Each row is a point. A path goes straight from each point to the next, and from the last back to the first. The post is the endless flat space through its rows: a point in 2 columns, a line in 3, a plane in 4, and so on, so that a path can go around it. Count how often the path circles the post. Going back the other way cancels.

Post:
[[ 0.03 -0.29  2.41]
 [ 0.16  1.25 -1.01]]
Path:
[[ 0.28 -2.23 -0.55]
 [ 1.34 -0.43  1.02]
 [ 2.43  1.59  1.16]
 [ 1.20  2.41  1.48]
 [-0.71  3.37  1.10]
 [-0.84  1.65  0.94]
 [ 0.41  1.68  2.58]
 [ 0.64  1.79  1.06]
 [-1.10  2.83  0.03]
 [-2.45  0.58  0.96]
 [-1.07  2.58  1.35]
 [-0.70  2.61  1.33]
 [-1.34  1.75 -0.60]
 [-1.38  0.11 -1.23]
 [ 0.25 -1.94  0.41]
 [ 2.05 -1.11  0.62]
 [ 0.58  0.18  2.61]
 [ 0.17  2.63  2.57]
 [-2.48  0.91  1.67]
 [-0.60  0.04  0.01]]
Times around: 2

Post, 7 rows:
[[ 0.63 -0.40  0.97 -0.54 -0.71  1.22 -1.58  2.01]
 [ 0.31 -0.37 -1.02  3.81 -2.99  1.24  1.03 -0.02]
 [ 1.64  1.05 -2.74  0.23  2.15 -3.09 -2.63  3.22]
 [ 0.06 -1.89 -1.37 -0.80 -0.80 -0.64  0.54  1.61]
 [ 0.02 -0.55  1.10 -1.64  1.76  0.70  0.78 -3.71]
 [ 1.89  0.17  2.19 -0.52  1.08 -1.71 -1.21  1.21]
 [ 0.31 -2.26  0.42 -0.96  0.53  1.72  0.94  3.84]]
Path (16 x 8):
[[ 0.83  1.74 -1.36 -1.96  1.62  0.24 -0.62  0.82]
 [ 2.20  1.07  0.85 -1.45  1.28 -0.26  0.44  1.28]
 [ 1.37 -1.40 -1.44 -1.30  1.51  0.58  1.09  1.63]
 [ 1.42 -1.09 -1.30  0.39  1.24  0.11 -1.49 -0.83]
 [-0.21  0.16 -1.21  1.73  0.65  0.39 -2.41 -1.89]
 [-2.52 -2.00 -2.39  0.47 -1.31 -2.21  0.73  0.04]
 [-0.56  1.60  1.73  0.05 -0.47  1.13  0.57  1.28]
 [ 0.39  0.44  0.83 -1.03 -3.92 -0.61  0.38 -0.99]
 [-0.04  1.40 -1.23  2.35 -1.31 -0.03  2.01 -0.21]
 [ 0.80  0.27  0.84  1.41  0.22 -0.85  1.42  0.27]
 [ 0.41 -1.65 -1.34 -2.21 -2.00 -2.33  0.86  0.33]
 [ 2.11 -1.10 -1.82  0.06 -1.56  1.10  1.03 -0.40]
 [ 2.02 -3.27 -1.46  0.46  1.06 -0.89  1.14  1.23]
 [ 0.04 -3.97 -2.37 -0.72  1.59 -1.67 -0.54  1.55]
 [-2.04 -0.24 -0.78  0.15  3.28  2.69 -2.49  1.83]
 [-0.08  2.66 -0.27  1.12  0.69 -2.09 -1.36  1.28]]
Times around: 2
